Each row of a before or after table is a point. The points were changed in one or more steps. Then noise was added and the rows were shuffled. The steps act on columns, c1 being the first. Name the steps. A step turns or swaps two columns, mirrors them in a line or flattens them onto one, adds a multiple of one to another, or multiplies or shifts one. Angles are multiples of 10 degrees, from the lower column toward the higher: turns from -170 to 170, lines from 10 to 170 but not 90. Use the fewest steps. Two steps may share a column if one is a turn and the other turns, adds or multiplies; they go together, in the order done. Otherwise the lowest column goes first.

Before (12 x 2):
|  0.19 |  0.06 |
| -0.04 | -0.15 |
|  0.36 | -0.10 |
|  0.14 |  0.32 |
|  0.44 |  0.46 |
|  0.37 | -0.15 |
|  0.45 |  1.70 |
|  0.07 |  0.02 |
| -0.04 |  0.45 |
| -0.04 | -0.03 |
| -0.14 |  0.90 |
| -0.09 | -0.07 |
After (12 x 2):
|  0.16 | -0.38 |
|  0.03 |  0.12 |
|  0.38 | -0.20 |
| -0.07 |  0.13 |
| -0.04 | -0.05 |
|  1.00 | -1.50 |
|  0.05 | -0.64 |
| -0.28 | -0.20 |
|  0.78 | -0.48 |
| -0.01 |  0.03 |
| -0.07 | -0.23 |
| -0.34 | -0.24 |
Steps: turn c1 and c2 by -130 degrees

Before (13 x 4):
|  0.46 | -1.18 | -0.29 |  0.17 |
|  0.04 |  0.41 | -0.04 | -0.39 |
| -0.28 |  0.14 | -0.54 | -0.66 |
| -0.09 |  0.13 | -0.36 | -0.41 |
| -0.11 |  0.21 |  0.17 | -0.52 |
|  0.28 | -0.67 | -0.11 | -0.33 |
|  0.42 | -0.74 |  0.94 | -0.33 |
|  0.10 | -0.73 | -0.20 |  0.52 |
|  0.19 |  0.07 |  0.17 | -0.50 |
|  0.44 | -0.09 | -1.01 |  0.38 |
|  0.08 | -0.45 | -0.62 | -0.30 |
|  0.35 | -0.06 | -0.22 | -0.19 |
|  0.20 |  0.26 | -0.87 | -0.71 |
After (13 x 4):
|  0.26 | -0.19 | -0.33 | -0.04 |
| -0.39 | -0.63 | -0.45 |  0.05 |
| -0.07 | -0.48 |  0.20 |  0.24 |
| -0.14 | -0.18 | -0.62 | -0.54 |
|  0.04 | -0.33 | -0.07 |  0.43 |
|  0.42 |  0.15 | -0.51 | -1.21 |
| -0.21 | -0.33 | -0.25 |  0.11 |
|  0.61 | -0.27 |  0.60 | -0.73 |
|  0.02 |  0.48 | -0.20 | -0.80 |
|  0.21 | -0.32 | -0.21 | -0.70 |
|  0.17 | -0.40 |  0.07 | -0.09 |
| -0.23 | -0.75 | -0.91 |  0.19 |
|  0.04 |  0.40 | -1.09 | -0.11 |
Steps: turn c1 and c3 by -20 degrees; swap c2 and c4

Before (11 x 8):
|  0.50 | -0.50 | -0.07 |  0.35 |  0.33 | -0.56 |  0.33 |  0.13 |
| -0.03 |  0.01 | -0.01 |  0.29 |  0.52 | -0.64 |  0.46 | -0.56 |
|  0.01 | -1.17 | -0.02 |  0.32 | -0.24 |  0.46 |  0.38 |  0.10 |
|  0.18 | -0.43 | -0.54 |  0.48 |  0.45 |  0.21 |  0.93 | -0.43 |
|  0.51 | -0.64 | -0.36 | -0.09 | -0.26 | -0.73 | -0.15 |  0.08 |
|  0.42 | -0.52 | -0.12 | -0.02 | -0.62 | -0.22 |  0.46 |  0.39 |
|  0.19 |  0.46 |  0.28 |  1.32 |  0.06 | -0.18 | -0.18 | -0.70 |
|  0.59 | -0.43 |  0.68 |  0.06 |  0.89 |  0.16 |  0.59 | -1.34 |
|  0.50 | -0.03 |  0.18 | -0.04 |  0.35 | -0.18 | -0.20 | -0.71 |
| -0.01 |  0.28 |  0.11 |  0.09 |  0.45 |  0.10 | -0.21 |  0.25 |
| -0.53 |  0.13 |  0.19 |  0.39 |  0.00 |  0.28 | -0.23 |  0.18 |
After (11 x 8):
|  0.57 | -0.46 |  0.15 |  0.28 | -0.15 |  0.36 | -0.47 |  0.19 |
|  0.18 | -0.17 |  0.59 |  0.48 | -0.40 |  0.92 |  0.20 |  0.03 |
| -0.56 |  0.04 | -0.16 |  0.35 |  0.01 | -0.20 |  0.30 | -0.03 |
|  0.32 | -0.65 | -0.01 | -0.06 |  0.60 |  0.47 | -0.33 |  0.28 |
| -0.05 |  0.24 |  0.13 |  0.32 | -0.44 |  0.48 | -0.68 | -0.07 |
|  0.64 |  0.23 | -0.45 |  0.13 | -0.93 |  0.64 |  0.16 | -0.18 |
|  0.57 | -0.53 |  0.34 | -0.10 |  0.28 | -0.16 | -0.72 |  0.29 |
|  0.47 |  0.27 | -0.04 |  0.01 | -0.34 | -0.19 | -0.10 | -0.19 |
| -0.05 | -0.86 | -0.02 |  0.32 |  0.22 |  0.29 |  0.42 |  0.50 |
| -0.04 |  0.12 | -0.07 |  0.18 | -0.52 | -0.22 |  0.13 | -0.12 |
|  0.23 |  0.67 | -0.27 |  1.32 | -0.07 | -0.18 | -0.21 | -0.46 |
Steps: flatten c2 and c8 onto the line at 150 degrees; turn c3 and c5 by -170 degrees; swap c6 and c7

Before (8 x 11):
| -0.19 |  0.52 | -0.47 |  0.06 |  0.28 |  0.34 |  0.04 | -0.66 |  0.73 | -0.12 |  0.65 |
| -0.23 |  0.21 | -0.10 |  0.60 |  0.25 | -0.39 |  0.13 |  0.27 |  0.58 |  0.76 | -0.19 |
| -0.68 | -0.85 |  0.33 |  0.10 |  0.17 |  0.42 | -0.03 |  0.36 | -1.18 |  0.72 |  0.06 |
| -0.18 | -0.35 | -0.05 | -0.14 |  0.19 |  0.37 | -0.29 | -0.31 | -1.33 |  0.92 |  0.13 |
| -0.03 |  0.54 |  0.19 |  0.30 |  0.35 |  0.16 |  0.05 |  0.61 |  0.05 |  0.68 |  0.29 |
| -0.26 |  1.03 | -0.27 | -0.27 | -0.17 |  0.16 |  0.30 | -0.27 |  0.30 | -0.10 |  0.07 |
|  0.15 |  0.27 | -0.46 |  0.82 |  0.37 |  0.21 |  0.52 |  0.40 |  0.43 |  0.43 | -0.16 |
|  0.11 |  0.19 | -0.59 | -0.25 | -0.22 |  0.37 | -0.21 | -0.12 |  0.51 |  0.10 |  0.31 |
After (8 x 11):
|  0.22 |  0.75 | -0.50 |  0.03 |  0.56 |  0.29 | -0.06 | -0.66 | -0.63 |  0.11 | -0.27 |
|  0.06 |  0.38 | -0.27 | -0.24 |  0.31 |  0.32 | -0.05 | -0.17 |  0.45 | -0.02 | -0.97 |
| -0.53 |  0.04 | -0.04 | -0.10 | -1.27 |  0.32 | -0.07 | -0.36 |  0.43 |  0.78 |  0.37 |
| -0.84 | -0.11 | -0.11 |  0.58 |  0.41 | -0.01 |  0.09 |  0.27 | -1.37 |  0.13 | -0.33 |
|  0.17 |  0.36 | -0.57 | -0.27 |  0.55 |  0.09 | -0.04 | -0.17 |  0.40 |  0.38 | -0.06 |
| -0.13 | -0.06 | -0.45 |  0.87 |  0.29 |  0.03 |  0.08 |  0.49 | -1.72 |  0.44 | -0.35 |
| -0.61 | -0.22 |  0.37 |  0.09 | -1.16 |  0.77 |  0.01 |  0.26 |  0.13 |  0.46 |  0.82 |
| -0.52 |  0.48 |  0.13 |  0.28 | -0.06 |  0.15 |  0.05 |  0.59 | -0.75 |  0.60 | -0.38 |
Steps: turn c1 and c6 by -60 degrees; turn c1 and c10 by 50 degrees; turn c2 and c11 by -70 degrees; turn c5 and c9 by -110 degrees; add -1.5 times c4 to c9; flatten c7 and c8 onto the line at 80 degrees

Before (9 x 14):
| -0.01 |  0.16 |  0.23 | -0.33 |  0.17 |  0.00 | -0.11 | -0.78 | -0.35 | -0.44 | -0.04 | -0.07 | -0.16 | -0.24 |
| -0.26 |  0.50 | -0.23 | -0.23 |  0.34 | -0.34 |  0.31 | -0.65 |  0.16 |  0.07 | -0.11 | -0.20 |  0.66 | -0.05 |
|  0.28 | -0.12 | -0.55 |  0.36 | -0.24 |  0.67 | -0.97 |  1.12 | -0.69 |  0.23 |  0.47 |  0.47 |  0.96 |  0.08 |
| -0.41 | -0.10 | -0.53 |  0.08 |  0.42 | -0.38 |  0.11 | -0.37 |  0.16 | -0.24 | -0.17 |  0.49 |  0.05 | -0.16 |
|  0.14 | -0.30 | -0.64 | -0.04 | -0.69 | -0.59 | -0.75 |  0.09 | -0.15 |  0.48 | -0.58 |  0.13 | -0.11 |  0.19 |
| -0.40 | -0.19 | -0.43 |  0.04 |  0.33 | -0.33 | -0.23 |  0.01 | -0.01 |  0.13 | -0.23 | -0.50 | -0.31 | -0.03 |
| -0.35 | -0.09 | -0.08 | -0.59 |  0.23 | -0.49 | -0.62 | -0.54 | -0.11 | -0.19 |  0.03 | -0.01 |  0.25 |  0.39 |
|  0.30 | -0.61 | -0.99 |  1.20 |  0.16 |  0.89 | -0.42 |  0.21 |  0.41 |  0.35 |  0.61 |  0.11 |  1.33 |  0.01 |
| -0.01 | -0.46 | -0.19 | -0.14 |  0.38 | -0.48 |  0.33 | -0.28 |  0.71 |  0.62 | -0.14 |  0.08 | -0.24 |  0.11 |
After (9 x 14):
| -0.47 |  0.35 | -0.02 | -0.40 |  0.13 |  0.32 | -0.01 |  0.05 | -0.03 | -0.12 |  0.25 | -0.76 |  0.48 | -0.06 |
|  0.20 |  0.39 | -0.17 | -0.04 |  0.25 |  0.34 |  0.01 |  0.15 | -0.09 | -0.54 |  0.20 |  0.69 |  0.28 | -0.15 |
|  0.54 | -0.42 |  1.26 |  0.99 |  0.25 | -0.10 |  0.82 |  0.17 | -0.66 | -0.48 | -0.31 | -0.90 |  1.22 |  0.02 |
|  0.26 |  0.40 | -0.39 |  0.32 | -0.04 |  0.35 | -0.79 | -0.02 |  0.09 | -0.18 | -0.11 | -0.21 |  0.21 |  0.51 |
|  0.06 | -0.31 |  0.92 |  1.06 |  0.12 | -0.15 | -0.17 |  0.05 |  0.37 | -0.32 | -0.76 | -0.08 |  1.15 |  0.09 |
|  0.43 | -0.02 |  0.15 | -0.38 |  0.33 |  0.77 |  0.06 |  0.07 | -0.59 |  0.31 |  0.52 |  0.35 | -0.16 |  0.11 |
|  0.25 |  0.35 |  0.07 |  0.23 |  0.29 |  0.57 | -0.05 |  0.11 |  0.16 | -0.28 |  0.22 | -0.38 | -0.53 |  0.00 |
|  0.30 | -0.17 |  0.25 |  0.68 | -0.53 |  0.94 | -0.33 | -0.20 |  0.40 | -0.22 |  0.47 |  0.27 | -0.02 |  0.23 |
| -0.18 |  0.05 | -0.38 | -0.11 | -0.03 | -0.29 | -0.39 |  0.05 |  0.27 | -0.05 | -0.20 | -0.03 | -0.20 | -0.26 |
Steps: mirror c1 and c2 in the line at 130 degrees; turn c3 and c10 by 50 degrees; turn c3 and c6 by -140 degrees; turn c4 and c7 by 60 degrees; flatten c5 and c8 onto the line at 20 degrees; turn c9 and c11 by 150 degrees; turn c12 and c13 by 30 degrees; multiply c12 by 1.6
